Every row gives one point. The ring and each string are closed loops that go straight from each point to the next, and from the last back to the first. Before rounding, they use only three directions, however many columns there are. How many times does the string pass through the ring? Passing back the other way cancels.

Ring (8 x 4):
[[ 0.31 -0.07  0.27  0.27]
 [ 0.07  0.15  0.30  0.11]
 [-0.30  0.19  0.17 -0.17]
 [-0.56 -0.07 -0.12 -0.41]
 [-0.47 -0.37 -0.37 -0.40]
 [-0.21 -0.56 -0.45 -0.23]
 [ 0.16 -0.58 -0.28  0.06]
 [ 0.38 -0.37  0.07  0.27]]
String (12 x 4):
[[-0.42 -0.63 -0.24 -0.38]
 [-0.38 -0.70 -0.75 -0.39]
 [-0.25 -0.46 -0.81 -0.27]
 [-0.19 -0.35 -0.36 -0.18]
 [-0.20 -0.36 -0.11 -0.18]
 [-0.30 -0.23 -0.39 -0.26]
 [-0.40 -0.15 -0.40 -0.32]
 [-0.23 -0.22  0.00 -0.17]
 [-0.59 -0.21  0.17 -0.43]
 [-0.77 -0.17 -0.07 -0.58]
 [-0.55 -0.31 -0.07 -0.43]
 [-0.21 -0.31 -0.01 -0.17]]
Times through: 1

Ring (9 x 6):
[[ 0.41  0.30  0.05 -0.44 -0.20 -0.05]
 [ 0.31  0.33 -0.10 -0.51 -0.25  0.17]
 [ 0.05  0.33 -0.28 -0.46 -0.16  0.29]
 [-0.24  0.32 -0.33 -0.37  0.12  0.12]
 [-0.40  0.34 -0.22 -0.28  0.46 -0.27]
 [-0.34  0.29  0.00 -0.16  0.61 -0.65]
 [-0.13  0.20  0.18 -0.04  0.52 -0.79]
 [ 0.15  0.16  0.27 -0.06  0.26 -0.68]
 [ 0.35  0.21  0.23 -0.22  0.01 -0.43]]
String (22 x 6):
[[ 0.34  0.52 -0.07 -0.78 -0.10  0.03]
 [ 0.59  0.47  0.04 -0.76 -0.31  0.08]
 [ 0.52  0.21  0.13 -0.32 -0.31 -0.06]
 [ 0.73  0.46  0.27 -0.71 -0.19 -0.27]
 [ 0.40  0.49  0.16 -0.67  0.08 -0.38]
 [ 0.16  0.39  0.05 -0.48  0.16 -0.33]
 [ 0.09  0.04  0.05  0.07 -0.03 -0.22]
 [ 0.41  0.05  0.21 -0.01 -0.20 -0.26]
 [ 0.74  0.41  0.28 -0.65 -0.23 -0.26]
 [ 0.49  0.17  0.12 -0.25 -0.31 -0.05]
 [ 0.14  0.06 -0.01 -0.01 -0.13 -0.07]
 [ 0.04  0.17 -0.04 -0.14  0.03 -0.15]
 [ 0.24  0.07 -0.15 -0.11 -0.42  0.33]
 [ 0.27  0.32 -0.32 -0.56 -0.47  0.59]
 [ 0.14  0.50 -0.33 -0.77 -0.20  0.40]
 [ 0.03  0.41 -0.16 -0.53  0.08 -0.03]
 [ 0.00  0.35 -0.14 -0.43  0.09 -0.07]
 [ 0.03  0.57 -0.31 -0.83  0.02  0.21]
 [ 0.05  0.47 -0.44 -0.74 -0.24  0.55]
 [ 0.07  0.10 -0.31 -0.15 -0.39  0.48]
 [ 0.07  0.07 -0.14 -0.04 -0.20  0.14]
 [ 0.11  0.39 -0.08 -0.50  0.07 -0.12]]
Times through: 0
String (13 x 6):
[[-0.53  0.52 -0.32 -0.53  0.63 -0.29]
 [-0.34  0.57 -0.12 -0.61  0.70 -0.56]
 [-0.11  0.23 -0.03 -0.17  0.26 -0.35]
 [-0.14  0.05  0.00  0.11  0.21 -0.35]
 [-0.41  0.13  0.04  0.13  0.63 -0.74]
 [-0.52  0.43 -0.07 -0.31  0.86 -0.77]
 [-0.43  0.52 -0.20 -0.53  0.66 -0.45]
 [-0.22  0.50 -0.21 -0.59  0.39 -0.21]
 [-0.10  0.22 -0.14 -0.20  0.12 -0.11]
 [-0.19  0.15 -0.34 -0.13 -0.07  0.26]
 [-0.23  0.31 -0.50 -0.42 -0.11  0.49]
 [-0.25  0.52 -0.45 -0.70  0.14  0.26]
 [-0.33  0.52 -0.36 -0.63  0.35 -0.01]]
Times through: 2
